Every row gives one point. Any point is a mix of the corners, with weights that add up to 1. It lies inside the corners' shape when no weight is negative. Say inside or outside, and name the corners with a negative weight.

Corners:
(1): [71 46]
(2): [-26  20]
(3): [ 28 -64]
Points:
[33 45] -> outside (3)
[1 3] -> inside
[-20  18] -> inside
[-8  1] -> inside
[ 53 -36] -> outside (2)

Corners:
(1): [ 26 -31  -5  48 -10  17]
(2): [ 95  -3 -26  55  18  60]
(3): [-81  12 -17 -14 -17 -76]
(4): [-92  -4  -3 -42   3 -78]
(5): [-38  10   3 -18 -26 -19]
(6): [-11 -12 -46  -4  -1  -6]
(7): [ 28 -17 -11  19 -17 -16]
Points:
[-45   2 -14  -3 -14 -48] -> inside
[ -9  -2 -27  -1  -3 -14] -> outside (1)
[-20  -4 -25   4   7 -23] -> outside (5, 7)
[-18   1  -7  -4 -15 -14] -> inside

Corners:
(1): [ 28 -44  -1  -7  25 -40 -50 -15  32  27 -22  29]
(2): [-23  -5  -1 -27  27  13 -12 -29  17 -34 -18  19]
(3): [ 26 -42  -6 -11  23  19  -7 -35   5 -36 -31   1]
(4): [  5   1   5  -8  66   3 -13 -43   6 -29 -32  27]
(5): [-13  26   5  11 -50 -24  41  95 -11  42  50  17]
(6): [-13  24  22   1 -42 -53  21  64 -16  -7  30  -2]
(7): [ 21 -15  14  11  24  14 -29 -27  25  11  -3   3]
(8): [ -7  11  27  12 -60 -37  44  61 -15  43  71  25]
(9): [ 17 -23  25 -17  27  21 -14 -14  -9  -2 -14  13]
(10): [-20  51  59  12 -52 -63  93  70  -6  30  46 -24]
(11): [  1 -40 -11   2   0  -8 -39  10 -15  39   6  17]
(12): [ 39 -46 -36 -36  14 -18 -32  15 -19 -25  13  -6]
(13): [ 20  -2  -3 -16  11  13 -27 -46   6  -2 -22  14]
Points:
[ 11  -6  19 -10 -13 -25  -5   4  10  12  17  14] -> outside (3, 4, 5, 11)
[  7  -4  10 -10 -16 -25   9  29  -3   7  16   9] -> outside (4, 7, 11)
[  9  -6   6 -10  -4 -11   5  15   5  -8   1  -1] -> outside (4, 8, 11)
[  6 -10  10  -5  -9 -13   3  25  -3   7  16   5] -> outside (4, 13)
[ 14 -22   0  -8  21   0 -24 -18   9   6 -14  13] -> outside (6, 8)
[  2   1   8  -7  -9 -26   1  27  -6   6  17   8] -> outside (3)
[  5 -13  -6 -12  15  10 -18  -3  -1 -10  -6  12] -> outside (1, 8, 10)
[ 17 -21  13   1   5 -23  -8   5   6  13   5   7] -> outside (2, 5, 13)

Corners:
(1): [-28  52  42 -52  34  -5 -10 -33  -5 -23  27  -1   9  24 -49 -12 -59  -9
 -19 -30]
(2): [ 24 -11  13  -1 -64  -5  -2  24  -7  15  29 -34  56 -58 -38 -11 -49 -28
 -23 -47]
(3): [-14  36  11 -17  24   4  17   0 -40 -17  18   5 -19  24 -25  -8  45 -31
 -15 -26]
(4): [-48  24 -11  25   8  68  -4 -35   1  -8 -36 -13 -25  41   5  -3  29 -10
  20 -32]
(5): [  5  -7 -32  49 -35   5  17   1  24  -6 -12 -26  -3  28 -17 -36  26  95
   4 -30]
(6): [-50   2  33 -37  19  -7 -20 -17 -31  24 -12  -3   7  60 -16  31 -23 -48
 -20 -33]
(7): [-20 -14  46  -3  19 -37 -13  30 -61   0  16   9  14 -24 -37  33 -60  -6
  43  -9]
(8): [-48   8  -8 -11  -7 -18 -51 -23 -40 -10 -15  51 -25  23 -20  22  -4 -66
 -18  14]
(9): [ 41 -42  41 -21   0  -9  -3  57  54 -35  -9 -65   8 -55 -19  20 -57   4
 -26 -14]
(10): [ 49 -34  22 -12   1 -49 -27  -4  30 -16  28 -85  14 -40 -63  11 -29 -14
 -25 -34]
(11): [ 14  11 -44 -28 -11  51 -16  11  18  -9 -10  -2 -69  61  29 -23  27  15
  13  -6]
(12): [ -7 -18   4 -64  -6  41  24 -28  17 -21  -2   2 -21  20   9   7  28  -3
  -3   1]
(13): [ 42   0   5  29 -38 -41  32  11  68 -13  -8 -33  60 -25 -14 -16  -7  38
   7  -9]
(14): [-16  14 -21  46 -31   2  29  24   3  20  59   1   4 -16 -13  41 -43  32
  11  25]
(15): [-70  18  44 -19 -10 -30  23  -8 -50 -13  14  -9 -32  38 -51  52 -61 -59
  26  14]
(16): [-39 -10   9 -12   0  22   0  -1 -15  17  -8 -10 -16  28  22 -31  15 -41
  11  49]
(17): [ 11 -44   0  22 -24 -22   8  31  14 -41  27 -69  41 -25   6  11 -57 -17
  -8 -26]
(18): [ 30  24 -23  25 -14  18  30  -3  29 -12 -16 -63  -9   2  51  -6  11  82
  -8  -1]
(19): [-51  16 -19 -21  17 -78   4  17 -40  11   8 -22  34 -33 -50  17 -44 -23
   4 -17]
(20): [-20  16   2  18  25 -59  19  -6 -54  30  -9 -12  -4 -10 -74  47 -91 -12
  10  43]
(21): [ -5 -23  -3  61  -1 -22  12   5   4  17  12   4 -48  -9  31 -13  18  33
 -10 -32]
Points:
[-12   4   6  -2  -5  -8   2  -1  -6  -1   1  -9  -9   9 -19   6 -12  -1
   2  -6] -> outside (17)
[ -3  -8   8  10 -10  -1  -7  10  -4 -11  10 -30  -8  -4  -7   7 -38  -1
   0  -6] -> outside (3, 6, 12, 13, 19)
[ -8  -1   3  -3  -9 -13   0   0   1  -5   1  -8   2   0 -14   5 -12  -7
  -4  -8] -> inside
[ -3  -4   3  -8 -13 -17   5  11  -5   2   6 -13   3  -4 -23  16 -21  -2
   3   8] -> outside (1, 4, 17, 21)
[ -2   5   1   8  -9 -14   0   7  -3  -4   8 -25   5  -4 -26   6 -28   3
  -4 -21] -> outside (12, 16)
[-12   2   8  -5  -5  -9   8   4  -9 -11  -1 -17  -2   2 -16   3 -20  -5
   3 -10] -> outside (6, 10, 14)
[-11  -5   2   3  -1  -7   8  -2  -2   0   4 -12 -13   3  -2   3  -3   5
  -5 -15] -> inside

Corners:
(1): [-11   5 -38  35 -45 -22  30 -31  15  11  36   2  37  20 -40 -16 -27   3
  10  54]
(2): [ 58   4  51 -23  17  35  59 -36  10 -19 -20  30 -76 -59  24  -6  56  31
 -42 -26]
(3): [  2 -17   8   1  47  45  -4   6  31  -3  14  42  -5  12  79  -7  19   5
  25  38]
(4): [  0  20 -53  50  -4 -49 -43  -5 -29  -1  -6  31  56 -50 -25  45  51  35
 -34  51]
(5): [ 18   7  48  12 -28 -17  66 -55 -42   2  41   7  -7 -20  36   8  14 -36
 -17   6]
(6): [-66 -95 -32  11  18  30  -9 -46  16 -21  58   1  43  54 -17  -9 -45 -30
  -4  52]
(7): [ 75  17 -17  44 -26  35  65  36  -8 -49 -28  16   9  -9 -71 -17   7  -7
  38  14]
(8): [-20 -17   4 -21  36  23 -38  54 -15 -11  38   4  35  46   4 -14 -37 -20
 -53  30]
(9): [-30 -15  14  46 -14  29 -28  59 -12  14  28  10  37  32 -20  20 -46  34
 -28 -16]
(10): [ 19  37  11 -39 -24 -55  57   1 -28   8   7  26 -19 -15   6  40 -51  28
  23 -63]
(11): [-35  15  27 -34   7   7 -27 -47 -19 -19  23   0  -6 -25  43  -6 -50 -45
  42 -14]
(12): [ -1 -21  25 -39  39  59  28 -57 -56  28  -6 -15 -26   1 -17  60  28  19
 -60  15]
(13): [ -2 -20 -37  44  64 -36  12 -39   3 -20 -25 -25  19  16 -51  -2   8  58
 -23  39]
(14): [ 62  -3 -21  15 -56 -21   7  43  64  -9   6 -17 -40  -6  43  23   3  -7
  31  16]
(15): [ 61   2 -62 -30  23  61  37 -17  35 -75  26  22  -9 -20  -5  26  49  52
  10  27]
(16): [-39  13 -40  61   2  63 -23 -37 -48 -16 -20  22 -33  29  -4  19  40  10
 -22  43]
(17): [-57  -3  23 -12  28  30   1  -3  41   1  13 -30  20  36  68  50 -55  -1
 -27  43]
(18): [ 19 -11 -24   4  29 -17  18  -8  -8 -41  -3 -36  62 -23  46  10 -41  48
   6 -59]
(19): [-28 -37  27 -24 -66  17  69 -39  -3 -19  23 -27  29  48 -43  -9  13   2
 -11 -52]
(20): [ 38  28 -14 -36  65 -11  -9  21  65  18  20  40 -30  -5  38   4  15  -2
 -45 -21]
(21): [-75  16 -57 -34  45  34   2  48   9 -25  31 -41 -51  45 -24 -50 -52 -23
  29 -26]
Points:
[  5  17   0  -5 -11  13  14   0   3   0  14  14 -14   1   7  16   2  -1
  -6   9] -> outside (6, 13, 18)
[-17  17 -10 -14  -7   8  18 -26   0 -16  32  16  -2   0  -5  -1 -12 -21
  -2  14] -> outside (3, 9, 12, 13, 14, 18)
[ -3 -10 -18   9   7  -1  16 -15   4 -14  14  -6  22   8  -2   2 -15  15
  -4   6] -> inside
[ 12   1  -9  -1   0  17  -2  12   0 -28  16  11   0  -7  10  -6   5  -8
 -11 -21] -> outside (1, 3, 10, 12, 13, 17)
[ -7  -8 -13  -1   9  13   5  -8   3  -8  12   2   6   8  -3  10  -8  10
  -7  10] -> outside (5)
[  6  -1 -15   6   5   6  13 -11  -2 -17  12   6   7  -1  -2  13   9  13
 -11  14] -> inside

Corners:
(1): [-11 -33   2  -9 -23   6   3 -77  42  42   1  21 -34 -64  24  40  45 -39
 -24 -20]
(2): [  0   3  -5  50 -50 -44 -77  62   1  28 -60  19  41 -20 -19 -82  -6  52
 -15  53]
(3): [ 59 -18 -81 -29  21   6 -66   0 -41   3  36 -31   6  95 -18  28 -37  47
 -24  36]
(4): [-20 -21  26  13  -2  35  -2 -34  29  20 -43   2  17 -14  69 -23  54 -19
  61 -44]
(5): [-28  20 -38 -17  21 -60 -50  13  22 -45 -33  76  17  53 -24 -21 -20  41
 -46  39]
(6): [-26  18  38  22   9   3  33 -68  77  78  -4 -30  61 -28  24   3  54  35
 -53 -25]
(7): [ 20 -50  24 -39  28  -4 -29  18 -24 -43  20  20  10  62 -26  63   8  56
 -55  16]
(8): [ 11 -28 -59 -43  71 -41 -49  57 -27  -6  19 -50 -10  22 -27  37   7  36
 -28  40]
(9): [ -8 -27 -52  29 -50 -82 -33  75  46  -6 -37  14   6  -1   0 -30  -5  29
 -24 -18]
(10): [ 16  -7 -18 -25  32  -3   4 -19 -66 -13 -27 -10   6  28  11  66 -48  27
 -28  43]
(11): [  0   2  52   2  14  -6  40 -47  20  70  -3  26  27 -33  -6 -34  39 -56
 -28 -30]
(12): [-19 -20  -2  -7  13  43  32   4  15 -18   2  -4  76  17  35  28  14  -5
 -49  28]
(13): [-22  15  17  27 -44  45  50 -11  47   4 -40 -29 -41 -49 -13 -17  12 -21
  24 -10]
(14): [-46 -15 -22 -31 -64  20 -49  21  -2 -14  -9  22  -9 -52 -39  15 -57  -1
  35 -25]
(15): [ 21  17  52 -16  -7 -33  17  17  46  44 -13  -3  45  46  79  34   4  -2
 -17  15]
(16): [  6 -22 -10 -15  36 -31 -57  10 -57 -17  15 -63   0  69   6 -11 -35  21
 -45  43]
(17): [-12 -22  18  29 -56   0  21 -53  17   9  13  18  20 -54  18  10  39 -67
  67 -29]
(18): [-31 -23 -48 -44 -46 -28 -14   4 -37 -14  28  12 -55 -35  10 -39  22  -1
  91  10]
(19): [  5 -48  13 -25  33  -2  35 -15  29  -4   6   9  -5  17 -10  12 -37  31
 -28  56]
(20): [-13   4 -31  35   8  31  -1 -27   6  19  54  22 -89 -60  27 -39   2 -27
  82 -27]
(21): [ 51 -13  -1 -41  39  -2 -14 -31  -3 -43 -15 -35  34   9   4   3 -24  27
 -29  16]
Points:
[ 14 -23 -19   3 -10   0   5  -3  -1   6  -2  -5 -14 -14 -11   1   7  -1
  -8  11] -> outside (4, 5, 6, 14, 15, 16)
[ -2  -9 -21 -15  -3   3 -11   4  19 -11  -6   8 -12  -9  11  -2  10  -3
   9 -12] -> outside (2, 6, 10, 16, 17, 19)
[-10 -15 -21  -6 -10  -3 -27 -16   6  -5  -9   9 -26 -10  -3  -8  -8  20
  -3   8] -> outside (8, 11, 12, 15, 17)
[  2 -15  -3 -17   4 -15  -5   8  15  -9  -9 -12  21  19   2   2  -4  14
 -15   9] -> outside (1, 2, 10, 20)

Corners:
(1): [-16  -7  11   9  30 -22 -18  18 -24  27  -6   8 -33 -44 -11  -2  46  -1
 -14  -7]
(2): [  0   3 -15  33  26 -25  38  -1 -23   2   6  61   4 -23  15  16   9 -17
 -54  42]
(3): [-19 -22  69 -52 -55  33 -32  31  -6 -29  -1   4  30  11 -70 -42   1  14
  13  -4]
(4): [-27  12  -8   6  -3  22   1 -32  58 -35  -6 -11 -39  12 -27 -34  -3 -31
  80  71]
(5): [ 14  -2  11  38 -10  13  -6  -9   9   2   9  30  28  63 -38 -10   6 -50
  46  16]
(6): [  4  39   2  78  22  22  25  -8  -7  32 -27  51 -45 -68   9   5 -36 -13
  -6  -5]
(7): [-11  -9  49 -29 -36 -13   8  35   2 -38  18 -24  19  57 -24 -40   6  52
   3 -22]
(8): [-46  -6 -39 -70 -46  11 -11  -2 -23 -19  19 -70  30  33 -40  -5  26  63
   0 -33]
(9): [ 17 -29 -11   0  -3 -10  43 -25   9   3  13 -51  31 -55  21  -4 -11 -13
   8  -3]
(10): [ -6   9 -26  -1  58 -33  32 -11 -17  35 -30  21  25 -16  27  -6 -26  25
 -34  22]
(11): [ 25  12  -8  30  11  10 -17 -13   0   6 -13  -9  19 -30  39  29  28  40
 -56  -9]
(12): [-18 -28  -6 -65 -42 -13 -32  34 -13  -7  38 -43  32   9 -12 -43  20  58
  32 -11]
(13): [ 33  29 -43  74 -24 -26  47 -10 -31  30 -49 -18 -17  -7   6  23  15  -4
   9  17]
(14): [ 26  40 -20   5   4 -44 -23 -47 -14  25  35  28  21 -57 -32 -12  -5  20
 -24   5]
(15): [-15 -29 -36  11 -21 -23 -36 -15  11  10  10  21  -6  -6 -26 -12   7  24
 -66 -10]
(16): [-27  28  -3 -53 -36  11   7  19  39  25  15  16  38  21 -28 -22  -6 -40
  -9  10]
(17): [  0  22  25 -32  16   1 -35  -7 -35  14 -35   6  -9  -1  25  35 -38 -29
 -18 -24]
(18): [-29  -8  58   3 -48  38  -3 -20  12 -28  43 -48   4  34  -9 -56 -24 -60
  47  35]
(19): [-11  62  -1  52   1 -74   4  -7   9  39   1 -26  19 -60   6  53 -44 -22
 -23  15]
(20): [-10  37 -23  10   2  21 -18   4   0 -29   2 -20  47  42  -4 -56  -4 -95
  -1  21]
(21): [-34 -52  18 -34 -65  -9 -22 -12  13 -45 -20 -37  47  35   3 -39  35  38
  31 -33]
Points:
[-15   7   1  -5 -19  -5  -5  -1  -2  -4  -6  -8   8   0  -8 -14   4   5
  -2   3] -> outside (5, 9)
[ -6  -1  -1  -5 -17  -7  -5   0  -4   2  -1 -14  13  -1  -9 -14   3   9
   3  -1] -> outside (2)
[-14 -13  14 -21 -15   2  -9   3  -7  -7   9   2  19  12 -16 -28   2  -3
   1  -8] -> outside (4, 11, 13, 19)
[-11   7   2  10 -14 -11  -1  -7   3   0  -2 -14   7  -5  -6  -8   0  -7
   9  10] -> inside
[ -5   0   0  -1 -14  -1  -2  -5   0  -4  -3 -14  14  -5  -6  -9   6   7
  -1   1] -> inside
[ -9  11  -3  -5 -11  -5   2  -3   1   0   5 -13   6  -6 -10 -14  -3  -1
  -1  11] -> outside (5, 21)
[ -4   4  -1  14 -10  -3  -1  -8   0   2   4  -6   5  -7  -3  -7   4 -11
   0   1] -> outside (3, 10)
[-24 -22  25 -39 -41  10 -12   3  16 -33  18 -39  36  34 -14 -28  -1  -7
  19  -1] -> outside (1, 6, 10, 13, 14)
[  1  10  -2  11  -2  -7  -1 -12  -5   6   3   0  12 -12   0  -7   0   2
 -13   9] -> inside

Corners:
(1): [-33  56 -24  34  30  60 -28  68  14 -23 -41  12 -23 -23  11  26   2  -5
 -37 -13]
(2): [-18 -17 -48 -48  22  29  39  -9  64 -66  19 -42 -13 -29 -33  47 -68 -20
 -47 -22]
(3): [ -9  38 -16 -21  14 -55  14  15  -3 -40  12  51  34 -73  18  22 -10   6
  15 -42]
(4): [-30 -68  12  50 -10 -14 -74 -12 -38   8  21  25  16 -13  -6  10  18  31
 -35  13]
(5): [-11  45   7  19 -13 -10 -25  -7 -21  -9 -30 -40 -25  -8  10  31   0 -29
  67  28]
(6): [ -3   5 -27 -52   9  29  76  -3  58 -31  11 -39  39  39 -42 -62 -40   9
  42 -30]
(7): [ 48  17 -14  12  -1 -21  57 -14 -62 -58  -2  34 -14 -11   1 -20  18 -20
 -36 -35]
(8): [ 28 -16 -18  10  21 -46 -22   1 -23 -19  20 -13  42  21  31  10 -18  -8
  -8 -29]
(9): [ -9  -5  14  12 -41  12  38   2  27   0  -5 -16  -2  14 -60 -14 -68 -39
  13 -38]
(10): [ 66 -21 -18  24  13 -24  21 -41 -10   7 -13  28  13 -13  -1  72 -62  70
  29 -27]
(11): [-15 -52  33 -10  19   8 -73  13 -32  32 -40  21 -85 -64  31   2 -11 -12
 -16  50]
(12): [-12 -10 -38  36 -49  11  59 -29  49  74  -5 -10 -17  21 -22 -30 -46   1
 -11   7]
(13): [ 46 -43 -43  50 -15  20 -41  22  47 -26  43 -33  14  17  40  75 -16  71
  83 -26]
(14): [ 53 -23 -27   2 -17  20   0 -52  50 -24   6  16 -26 -21   8  -1 -66  13
 -24  27]
(15): [  7  26  11   7  18  19 -15 -24 -43   6  -4  95 -29  -5  31  59 -11  22
 -46 -18]
(16): [  5  12  -4 -39 -12 -24 -42  11 -10   2 -35 -24  33  11   9  31  28  18
   9 -18]
(17): [-35  10  64 -14  11  34   0  -9 -36  -2 -22  47 -24 -80  76  15 -25  38
  13  -9]
(18): [ -6  61  -2  19  -9  -1 -23  48 -43  57  -3   3  13  17  -5  -5  26   8
 -56  45]
(19): [-12  43 -24  -1   4 -44  -4  26  -1 -32  22 -52 -11  15 -23 -49   3 -16
   6 -46]
(20): [  1   8  33  -5  42  21   7  25  30   9  -8 -13   5 -23 -24  14  21 -12
 -57 -10]
(21): [-32 -17  22 -63  24 -68  25  55  53 -27 -23 -34   3  32 -19  -6   1  41
 -16  -6]
Points:
[ -4   2   0   3  11 -15 -16  13 -17  -1  -8   5  -5 -12  17  20   1  10
 -12  -6] -> outside (6, 9, 14)
[ 10  -3  -8   8  -5   1   0   5   8 -13   1  -5   0  -2  -1  19 -19   9
   8 -17] -> inside
[  6  12 -24   8  -2   0 -21   5 -12 -24   9   1   2  -3  -2  10  -8 -12
 -12  -8] -> outside (10, 12, 17, 20, 21)
[  6  -6  -9   4   1  -5   0  10  16 -13   5  -4   3  -6   9  21 -16  24
  13 -16] -> inside
[ -2  10   8  -1  10   1 -12   8 -19  -2 -14  19   1 -15   1  16  -6   6
 -30   3] -> outside (12, 13, 19)
[  4  28 -11  -5   1   2  23   8  18 -11  -1 -10   5   0  -9   5 -16   6
   6 -18] -> outside (4, 8, 11)
[ -4   5   6   9  -1   4 -11   8  -1   2 -11  -4 -22 -10  -4  12 -13  -1
 -11  -2] -> outside (3, 6, 8)

Corners:
(1): [  6   0 -19 -14  35  29  38 -11 -15   1  -4 -19   1 -15  -7  13  22  21
 -58   3]
(2): [ 30 -11  48   1 -21  -7  -9  11  14 -37   9   6  35 -22  -2  36 -13 -38
   9  11]
(3): [  6  14  18  12   9  21  18 -16  -5   2  27   3  -2   7  -6   8   0 -20
  34  -7]
(4): [ 27 -22  32  -5  22  27  14 -15  -8 -60   4  -5 -14   8 -11  15  18 -55
  32  -4]
(5): [ 11 -14 -26  -2  18 -20  29  -3   0   2  -7  34  42  14   9  14 -27  11
 -40   0]
(6): [ 41   2   1  29  16  48   7  39  -8 -16  23  -7  22  31  38 -17  29 -37
 -27  -2]
(7): [ -5  -4  -2 -13  -7 -11 -22   5 -30 -45 -15  27   7  20  -4 -13 -25  -7
  -5  12]
(8): [ 20   3 -52 -49  14 -27  25   2   2  28 -20  55 -47 -55 -23  14   1  12
  21  30]
(9): [ 14 -28 -95   4  37 -20 -12 -20 -12   9 -50  -6 -15   8 -60 -11 -24  19
 -34 -14]
(10): [ -6   2 -15 -12  12 -30  16  13  -3  21 -17  15  10  -4   3 -30  22   8
 -39 -11]
(11): [ 29  -8  15  -3   6  17  -6 -13  28 -13   4   9  20   7  -6   3  -7 -21
 -23   5]
(12): [ -3 -16 -30  36 -26 -15  12  19  10 -28   5  -4  -3  19  22 -16   8   3
  20   3]
(13): [ 37 -23  25  12 -14   3  28  21 -30  -2 -15  -5  26  -7  17  -1  25  35
 -10  -2]
(14): [-13 -21 -22 -17  15 -32   3  34  -8  23 -21  50 -21   9 -19  -1 -14  26
 -11  -1]
(15): [ -8 -17 -24  -8  11  37  11   6 -16  42  33  34 -13 -14  -5   7   2  -1
  20  35]
(16): [-34  -1 -40 -20 -26 -24   6  -3   8  44  -8  47 -11   2  23  23 -18  28
  45  22]
(17): [ 23 -14 -25  45  21  41  -1   3 -35  19 -20  17 -21  18 -13 -15  16  10
 -43   3]
(18): [ 41 -20 -21  35 -21   9 -11  16 -38  16   8   7 -45  10 -14  -2   1  -6
  -9  33]
(19): [ 16  -6   4  26   1  -5   9   3  25   6 -39 -31  -1 -17  11 -10 -21  -6
  14  -9]
(20): [ 10  -9  28 -21 -14  27  51  39 -18   4 -11   0   6   7  -2 -10  49 -13
 -39 -14]
(21): [  8   6 -16  16  46  20   1   3  11  -5 -29  -4   4  25 -31   6  -1  -1
  12   7]
Points:
[ 12 -10 -14   3   8  -3   6   6   0   1 -14   8   0   0  -8  -2  -2  -1
  -9   1] -> inside
[  7  -9 -23  -1   7   0  10   1  -9   5  -9  15 -15  -1 -15   7  -5   1
   1   9] -> outside (6, 10, 11, 13)
[  9  -7 -17   3   4   3  11  10  -6  -1  -3   7  -9   3  -3   0   3  -7
   0   7] -> outside (11, 13, 17)
[13 -6  1  2  0  6  8 11 -7  0 -3 10 -5 -2  0  1  7 -4  2  9] -> outside (5, 9)
[ 12 -10 -17  -1  -3   2   3 -10 -14  -3   8  18 -18 -12  -9   7   2   1
  15  19] -> outside (5, 6, 14, 19, 20, 21)
[  5 -10 -14   1   8  12  13   4  -6  12   1  10  -4  -5  -2   2   1   1
   0  11] -> inside
[ 16 -12  -8   0  12  13  16  12 -19  -6  -5   8  -7   6 -12  -1  15  -6
 -16   3] -> outside (11, 16, 19)
